Each row is a point. Before rounding, the points of a table are all equally far from one centre. They may lie mostly on one side of it. Write the centre, to within rounding.
In the rows, zero is written as 128.

Points:
[[ 71 127 145]
 [152 138 167]
 [111 177 157]
 [118  86 150]
 [147 113 164]
 [ 58 130  90]
 [120  86 150]
 [157  76 112]]
Centre: [125 136 104]

Points:
[[192 137  85  87 161 141 115 171 152]
 [200 154  86 109 185  99 130 139 129]
 [194 161 115 140 151 129  88 138 165]
 [182 147 113 152 156 135 144 148 115]
 [191 129 132 152 157 137 130 156 131]
 [202 136 117 144 173 124 131 145 152]
 [198 124  90 117 146 139 103 167 110]
 [166 138  73 134 156  94 114  86 115]
 [179 147 114 145 107 141 152 145 106]
 [196 126 135 131 162 107 105 183 111]
 [191 134  88 172 143 104  97 151 133]
 [198 152 115 143 153 126 142 176 141]
 [212 133 107 141 160 118  99 131 128]
 [168 159 139 150 168  91 111 173 174]
 [222 154 128 141 139  97 130 119 139]
 [197 145  77 134 144 137 146 152 130]]
Centre: [153 129 113 106 122  89 121 142 144]

Points, 20 rows:
[[131 122 160  88 151  71 123 118 150 158 220 150 125  96]
 [139  81 155  75 151  91 161 154 134 159 176 165 146  90]
 [161 118 134  83 129  82 136 122 149 155 198 153 102 106]
 [128 146 143  75 132  89 137 130 153 162 176 138 140  83]
 [143  96 131  73 147 113 146 116 154 158 190 174 166 101]
 [146 134 128  59 141 131 144 124 116 135 188 146 154  93]
 [168  77 151  89 152  82 140 102 144 113 191 179 121 129]
 [149 114 136  90 149  72 158 155 144 144 204 138 130 101]
 [139 119 145  75 155  77 152  88 130 149 188 171 131  69]
 [142  94 179  65 158 100 116 115 117 165 175 147 143  82]
 [126 119 146  71 134  99 100 124 138 165 203 149 150  96]
 [150 121 141  99 148  92 140  94 136 188 190 156 151 104]
 [161  92 125  89 155 101 103 138 135 102 193 162 141  95]
 [155 127 120 103 164  88 156 108 144 110 194 102 143 139]
 [144 106 145  78 162 111 122 134 185 137 187 133 143  97]
 [152 108 161  91 144  95 154 113 166 156 180 132 121  72]
 [162 115 127 105 174 104 123 141 155 117 195 157 105  82]
 [134 101 154  96 133  97 139 148 157 166 195 145 146  80]
 [167 101 121  87 150  80 159 134 121 155 175 161 156 118]
 [164 131 159  86 171  89 164 114 147 153 176 133 142 102]]
Centre: [105 102 138 110 158 109 137 112 124 131 164 144 119 119]
